Each row is a point. The points of each table are mixes of a few directions, plus a little noise. How many directions does each table use, and how many do they share? Where both have some left over, give the other angles between the two spaces (their principal angles), to ten degrees, smallest first.

First (5 x 3):
[[-12  16  51]
 [ -1   6  -9]
 [ 11  -8 -73]
 [ 12 -34  -5]
 [-11  20  35]]
Second (4 x 3):
[[-10  17  42]
 [ 14 -51  26]
 [  1   4 -19]
 [ -5  30 -50]]
Directions: first 2, second 2, shared 2

First (8 x 6):
[[  7  11 -30  10   7 -12]
 [ -2  -3   8  -3  -2   3]
 [  3   5 -14   5   3  -5]
 [ 21  34 -95  33  22 -36]
 [-11 -18  51 -18 -12  19]
 [-11 -18  50 -17 -11  19]
 [-10 -16  46 -16 -11  17]
 [  4   6 -16   6   4  -6]]
Second (7 x 6):
[[ -7 -11  31 -11  -7  12]
 [ 20  32 -91  32  20 -35]
 [  3   7 -18   6   5  -7]
 [-11 -18  50 -18 -12  19]
 [  4   7 -21   8   5  -8]
 [  1   2  -5   1   1  -2]
 [-12 -19  55 -19 -12  21]]
Directions: first 1, second 1, shared 1

First (8 x 8):
[[ 14  25  35   3 -12 -11 -24 -22]
 [ 15  28  35   3 -13 -12 -26 -23]
 [ 15  28  37   3 -12 -12 -27 -23]
 [-23 -43 -57  -4  20  19  42  35]
 [ 11  19  26   1  -9  -9 -19 -17]
 [-31 -58 -77  -6  27  26  57  48]
 [ 17  33  42   2 -15 -14 -31 -27]
 [-16 -30 -40  -3  14  13  30  26]]
Second (8 x 8):
[[-44 -18 -27 -29  14  59  73  -5]
 [  2 -13  80 -59 -40  -4  23  10]
 [ -7  25  -6   6   7  21   3 -26]
 [ 20  -1 -26  14   1 -26 -27  27]
 [ 12 -20  20  -1 -11 -29 -13  21]
 [ 24 -22   7  13  -7 -45 -32  33]
 [  2  22 -14  60  26  -5 -36 -45]
 [-10  28 -31  -2  10  31  11 -16]]
Directions: first 1, second 4, shared 1

First (10 x 11):
[[ -6  -2   3  -6  -6   8  15  -7  -7   5   3]
 [  4   2  -2   3   3  -4  -9   4   4  -3  -2]
 [ -6  -2   3  -6  -6   8  16  -8  -7   6   3]
 [ -7  -3   3  -7  -7  10  20  -9  -9   7   4]
 [ -4  -1   2  -4  -4   5  11  -5  -5   4   2]
 [ -5  -2   2  -4  -4   5  12  -6  -5   4   2]
 [ 37  13 -17  34  32 -47 -95  45  43 -33 -20]
 [ -5  -3   2  -5  -5   7  14  -6  -6   5   3]
 [  2   0  -1   1   1  -2  -4   2   2  -1  -1]
 [ -8  -3   4  -8  -7  10  22 -10 -10   7   4]]
Second (9 x 11):
[[ 15 -11 -18 -14   7   7   5   8   7   9  -1]
 [-11  -7   0  16  21  16   4   5  -8 -17   0]
 [-27  -3  52  25  14  15 -14  -8 -16 -30  -3]
 [ 21  19  13   4 -27 -35  13   3 -11   3   3]
 [ 10  17 -23 -20 -21 -10  -2   6  14  31  12]
 [-27   0   2  24  15   8   0  -7  -9 -23  -1]
 [  9 -15 -13 -16   0   0  -1  -7  10   7  -9]
 [ 25  10 -15 -20 -11  -4   5  18   8  28  12]
 [-16 -11   3   0   3   3 -10 -19   5  -8 -11]]
Directions: first 1, second 5, shared 0; angles 90

First (8 x 14):
[[-52  -7  11   7 -13  -3 -13  20   6  46  41  -3 -22  10]
 [  5  -2 -13   2   6  -1   6  16  17 -31 -13  36  13   6]
 [  8   7   2   9   1   5  13   1 -12  -8  -1   1  17 -21]
 [ 53   4   0 -21   8   0  -4 -46 -15 -16 -36 -39  -5   0]
 [-20  -7 -16   0   7  -3  -4  35  35 -14   1  48   0  25]
 [  5  11   4  -5  15  19  10  12 -12  28  11 -19   7 -27]
 [-16  -9  -4  10 -15 -16  -6  -1  12 -21  -2  24  -3  22]
 [ 16   4  16  -2 -10  -1  -2 -37 -31  18   1 -50  -7 -15]]
Second (11 x 14):
[[-37  41   3  95  -3  24  -7 -22 -12  11   4  24 -31 -35]
 [ -3 -11   0 -10  -5  -4   7   1  -6  22  -1 -23  -6  -9]
 [  2   6   8   6  -2   5   5  -8 -18  16   7 -21   0 -20]
 [  2 -20 -11 -23   2  -6   8  15   9  13 -12 -10  -5   2]
 [  8   6  26 -33   2  -1 -16  -1 -12   5  39 -18  19  18]
 [  4  -1 -13 -30  28  12  -6  38  31   3   3  24   4  19]
 [ -9   2 -11   4  11   5  -6  16  20  -3  -3  25  -9  11]
 [ 17 -17   4  -8 -26 -24  11 -27 -17 -28 -17 -18  13   1]
 [ -8 -20 -26 -22  13  -1   2  34  36   9 -18  20 -14  17]
 [ -8  21  26  16 -11  -4 -25 -23 -11 -22  34  13   9  22]
 [ 31  -7  -7   5 -10  -8  27 -21 -20 -26 -36 -16  16 -28]]
Directions: first 4, second 5, shared 3; angles 60

First (8 x 20):
[[ -2 -22  27 -17  21 -10   3  66  28 -14   6  21  12   4   7  14 -25  -3
    1  20]
 [ -2  22 -51  25 -28  10 -22 -62 -20  13  13  -4  -2 -10  -8 -19   4  16
  -14 -32]
 [ 13 -11  29   2   4 -27  25  50  23 -24 -19  35   9  -9 -21  11   5 -14
  -12  31]
 [  1  21 -13   7 -14  16   2 -69 -34  20 -13 -40 -19   4   1 -11  32  -3
   12 -18]
 [ 14  18 -10  17 -26  -5   4 -46 -22  11 -23 -14 -10  -1 -19  -1  34  -6
   -2  -9]
 [  7 -36  29 -28  15 -20 -30  95  39   2  12  17  20  24  11  39 -42   5
    5  11]
 [ -6 -21  36 -26  29   0   9  55  20  -8   2   1   3  11  17  14 -17  -7
   14  21]
 [-25  30 -48  20  -2  37   9 -89 -32   0  20 -16 -14 -23  12 -47   9  12
   -4 -24]]
Second (11 x 20):
[[ 15 -34 -18 -10 -25 -12  -7  -1 -17  -1  -6 -12  -3 -10   8   8   8  -6
   16 -10]
 [-24  77   9  48 -34  53 -64   4  42  24  32  27  14  37 -64 -44 -50  35
  -33  -1]
 [ 25  28  73  10   4   2 -24  -1  -5   6 -25 -29 -19  29  17  56  23   9
  -16  -5]
 [ 23 -26  13 -11  22  26  31 -11  -2   4  18  28   9   5 -10  30  -1 -21
   11   1]
 [ 41 -62   2 -23 -11 -10  14  -9 -31  -2 -11 -10  -5  -8  21  48  24 -21
   28 -12]
 [-16  38  16  13  15   8  -3   2  17   1   4   6   0  11  -8 -10  -8   9
  -18   8]
 [-28  64  -2  36 -58 -13 -84  17  13   9 -18 -37 -11  17 -10 -43 -15  46
  -27 -10]
 [-21  11  -4  -7  34 -20  29   5   3 -12  -7  -4  -3 -14  18 -14   8  -3
   -6  12]
 [-19 -13 -44  -7  11  11  26  -2  10  -3  26  33  18 -17 -20 -38 -21 -10
    8   8]
 [ -2 -39 -27 -27  11 -47  30   4 -24 -18 -23 -24  -9 -32  41  -1  27 -13
   18   2]
 [  9 -44 -19 -25  29   1  51  -8  -9  -8  13  23   9 -19   6   9   5 -27
   20   6]]
Directions: first 4, second 4, shared 0; angles 30, 40, 80, 90

First (11 x 24):
[[ -7 -19  -1   7   2   1   5  -9   1  18  10 -10   9   4 -17  -9 -19   8
   -6   5  -2   8 -18   5]
 [ -3  20  91 -10  33  15 -33  22 -22  22  -5 -38 -11  19   2 -24 -52  18
    8 -18   7  -1  32 -35]
 [ 11  16 -42  -5 -18  -9   9   2   8 -36 -11  31  -7 -15  22  23  50 -20
    4   2   0 -10   9  10]
 [ -6 -26 -28  10  -8  -3  15 -16   8  13  12   1  13  -2 -18  -2  -4   3
   -8  11  -5   9 -29  16]
 [ -3  22  95 -11  34  16 -35  23 -23  22  -6 -39 -12  20   3 -25 -54  18
    8 -19   8  -1  35 -37]
 [ -2  -5   4   2   2   1   0  -2  -1   7   3  -5   2   2  -5  -4  -9   4
   -1   1   0   3  -4   0]
 [  0  -8 -26   4  -9  -4  10  -7   6  -3   3   9   4  -5  -3   5  12  -4
   -3   6  -2   1 -12  11]
 [  4   7  -9  -2  -5  -2   1   2   2 -12  -4   9  -3  -4   8   7  15  -6
    2  -1   0  -4   6   1]
 [ -5 -23 -30  10  -9  -4  15 -15   8  10  10   3  12  -3 -16   0   0   2
   -7  10  -4   7 -27  16]
 [  1  -7 -32   4 -11  -5  12  -8   8  -7   2  13   4  -7  -1   8  18  -6
   -3   7  -3   1 -12  12]
 [ 11  23 -23  -8 -12  -6   1   8   4 -34 -14  25 -11 -11  25  20  43 -18
    6  -3   2 -12  19   1]]
Second (11 x 24):
[[-11 -30 -27   6  -7  11  19 -48  25 -18   9  11  13  12 -30   8  19  24
   21  15  26  -5 -41 -33]
 [  3  15  29  -3  14  -1 -17  27 -17  19  -2 -11  -7  -8  11 -18 -21  -6
  -11 -10 -12   0  27  15]
 [ -3   4  28  -2  18   8 -14  10 -10  15   3  -9  -3  -5  -2 -22 -17   7
   -2  -6   0  -5  17  -1]
 [  0  13  26  -6  18   9 -16  11  -9   3  -2  -1  -8  -8   4 -19  -4   5
    4  -7   5 -11  26  -6]
 [ -2  -5  16   4   7  -2  -5  11  -9  26   6 -17   3   1  -5 -13 -29   1
  -12  -2 -11   9   0  14]
 [  4 -14 -32   9 -27 -22  19   4   4  12   2  -9  10  10   2  26 -12 -18
  -20   6 -23  27 -31  29]
 [ -1   1  21   1  11   1  -9  13 -11  21   3 -13  -1  -2  -1 -16 -24   1
   -9  -4  -8   4   9  11]
 [  9   6 -26   2 -22 -18  11  11   2  -7  -7   3   0   2  16  26   9 -21
  -11   1 -16  13  -7  20]
 [  3   9 -27  -7 -11   6   9 -22  18 -49 -10  31  -5  -2   7  22  54   1
   25   4  23 -19   0 -29]
 [ -1   5  34   0  18   1 -16  23 -18  31   4 -19  -3  -5   1 -25 -35   0
  -14  -8 -12   4  19  16]
 [  0  -4 -42  -4 -18   6  19 -39  27 -53  -6  33   1   4  -3  29  59   7
   29  10  29 -17 -19 -36]]
Directions: first 2, second 3, shared 1; angles 30

First (10 x 32):
[[ -4  -3 -20   6  43  -8  -3  -7  11 -10 -14 -17 -21   8  11 -21  13  -8
   -3 -14 -33  -7 -18  21 -19  20  -1  11  16  -8 -13  -8]
 [-19  39  21   4 -51  10  14 -26 -12 -21 -29  12  38  -8  38  49  45   3
   -1  32  46  17  14 -23  13 -29   6 -21  10 -21 -24  34]
 [ 16 -30 -10  -4  28  -6 -11  22   6  19  26  -4 -23   4 -32 -32 -38   0
    2 -22 -27 -11  -6  13  -6  17  -5  13 -12  19  22 -24]
 [ -9  27  29  -2 -65  13  11 -10 -16  -5  -8  20  41 -11  15  47  18   8
    1  31  55  16  23 -31  23 -34   5 -21  -7  -7  -4  28]
 [-13  17  -4   7   6  -1   5 -18   2 -18 -24  -7   3   2  26   9  31  -5
   -3   6  -1   3  -5   3  -7   0   3  -3  16 -16 -21  11]
 [ 16 -23   4  -7  -3   0  -7  23  -1  22  31   7  -7  -2 -34 -15 -40   5
    3 -10  -2  -5   6  -2   7   2  -4   5 -21  20  27 -16]
 [ 14 -15  12  -8 -23   4  -4  19  -6  20  28  13   5  -5 -30  -1 -34   7
    4   0  14   0  12 -11  14  -8  -3  -1 -22  19  25  -7]
 [-14  15 -11   8  20  -3   4 -19   6 -20 -27 -12  -3   5  29   2  35  -7
   -4   1 -12   0 -12  10 -13   7   2   1  21 -18 -25   8]
 [ 22 -28  13 -12 -20   3  -8  32  -6  31  43  15  -1  -6 -47 -11 -56  10
    5  -8  10  -4  14 -10  16  -6  -4   2 -32  29  39 -17]
 [-10  -1 -31  10  66 -12  -3 -16  17 -20 -27 -28 -31  13  24 -28  28 -14
   -5 -19 -50 -10 -27  32 -30  30  -1  15  28 -16 -25  -9]]
Second (8 x 32):
[[  2 -17   7   4 -11   7   5   7  19  -5  11   6  -7  -6 -12   0 -16 -16
  -13   7 -32  19   9  -4  13  -1   6   8   6  -4  15   8]
 [ -2  13  -5  -4   8  -5  -5  -4 -13   3  -8  -6   5   5  10   0  11  11
    9  -5  23 -13  -8   2 -11   2  -6  -6  -4   5 -10  -8]
 [  6 -49  19  11 -33  22  15  18  53 -14  33  20 -22 -21 -39   3 -48 -47
  -38  17 -95  56  32  -9  41  -6  21  28  15 -13  45  28]
 [ -6  49 -20 -11  31 -21 -15 -18 -51  14 -34 -20  20  20  37  -2  46  46
   35 -17  92 -54 -30   8 -38   5 -19 -26 -15  11 -42 -26]
 [  2  -5   3   1  -4   3   2   1   5   0   3   2  -3  -2  -3   0  -4  -5
   -3   3 -10   6   5   0   3  -1   2   4   2  -1   4   4]
 [ -1  13  -6  -3   9  -6  -4  -5 -15   3 -10  -6   4   5  10  -1  14  14
   11  -6  27 -16  -9   4 -11   1  -6  -7  -4   3 -11  -8]
 [ -3  25 -10  -5  17 -10  -7  -9 -26   7 -15 -10  10  10  20  -1  22  23
   18  -8  46 -26 -16   4 -19   4 -10 -13  -9   6 -23 -14]
 [  5 -26  10   6 -17  11   7   9  28  -7  16  10 -10  -9 -21   0 -26 -25
  -20   8 -51  29  17  -6  22  -4  10  13   8  -8  23  15]]
Directions: first 2, second 1, shared 0; angles 70

First (9 x 32):
[[ -1   4  -7   2  -1 -10  -7   6  15   5 -13 -16   3   3  -9   4  21  13
   13 -25 -21   4 -17  17  -6   5  -5  23   6 -18  10 -14]
 [-13  16 -25  27 -44 -43  -7  30  13  15  -5  10   7  15  -3  -5  19 -36
   27 -14 -12  11  10   0 -27  13  14  11  -9  25  95   1]
 [ 11  -4  21 -17  38   9   4 -26   1 -13  -3 -28  -9 -13 -11   6 -18  47
  -17 -15 -13   9 -10  12  19  -2 -16  12  31 -41 -60  -6]
 [  6  -9   6 -14  20  27  -2  -8   0  -3  -5  -9   1  -4   1   6  10  19
   -5  -1   0 -11 -18   8  10  -6  -9   3  -3 -17 -49 -11]
 [ 13 -14  24 -26  45  37   5 -28  -8 -14   1 -18  -7 -14  -2   7 -13  42
  -23   3   3  -8 -15   6  25 -10 -16  -2  14 -34 -90  -6]
 [ -8   4 -16  13 -27 -10  -4  19   3  10  -1  16   7   9   6  -3  16 -29
   14   5   3  -4   4  -4 -15   3  10  -3 -19  24  45   1]
 [  2  -7   1  -7   7  21  -1  -1  -2   0  -2   2   2  -1   5   3   9   2
   -2   7   6 -12  -9   1   4  -5  -2  -4 -11  -1 -26  -5]
 [ -8   8  -4  20 -32 -27   8   8 -15   2  20  31  -2   5   8 -13 -30 -45
   -3  27  23   9  41 -29 -10   3  18 -27  -6  46  64  28]
 [ -2   1   1   4  -7  -4   4   0  -8  -1   8  11  -1   1   4  -4 -13 -14
   -4  13  11   1  14 -11   0  -1   5 -13  -3  15  12  10]]
Second (10 x 32):
[[ -1 -17   6   1  -5  23  -5   3 -19  -7  -7  14   5   4   6  -5  14 -21
    5  20  12 -27 -14  -7  -4  -8  -6 -13 -26   6 -35 -11]
 [ -6   1   0 -15   3 -14  -5  -4   7   3 -13 -22 -11  -7  -9   9 -12  18
    5 -10 -14   5  -7  21   9   0 -12  19  10 -12   0  -3]
 [ 20 -18  22  17  28  35  -5  -9 -10 -24 -15  -5  19   9 -11 -10  53  18
    4 -25 -18 -19 -47  -2 -14   0 -15   7   2 -53 -89 -41]
 [ 23   3   8  34  15  24  10  -2  -1 -13  19  21  24  13   3 -17  40  -1
   -9 -15   2   4  -5 -28 -20   6  17 -16   7 -16 -22 -10]
 [-17   3 -15 -12 -29 -11   1  11  -7  15   9  20 -11  -3  15   4 -35 -34
   -1  39  28  -4  32  -7   8  -6  10 -19 -23  54  51  29]
 [ -4   9  -4 -11   2 -21  -1  -3  13   6  -4 -20 -10  -7  -8   8 -17  19
    1 -14 -13  16   5  16   8   4  -4  17  18  -8  21   5]
 [-12   7 -12  -9 -18 -15   2   7   1  13   8   8  -9  -4   8   5 -28 -17
   -2  20  15   6  26  -2   7  -1   9  -9  -7  34  47  23]
 [ 15  -5  13  13  22  16  -1  -8   1 -14  -6  -9  12   5 -10  -6  33  21
    1 -26 -18  -2 -27   0 -10   3  -7   9  12 -40 -48 -25]
 [-14   7  -5 -28  -1 -32  -7  -4  15  10 -17 -35 -22 -13 -12  17 -32  26
    6 -13 -20  13   0  34  18   1 -16  30  17  -9  22   5]
 [ -3  12 -13  10 -19  -5  10   9   0  10  26  29   2   3  16  -5 -16 -29
   -9  24  26   9  36 -23  -3   1  24 -26  -9  43  54  28]]
Directions: first 3, second 3, shared 1; angles 30, 90
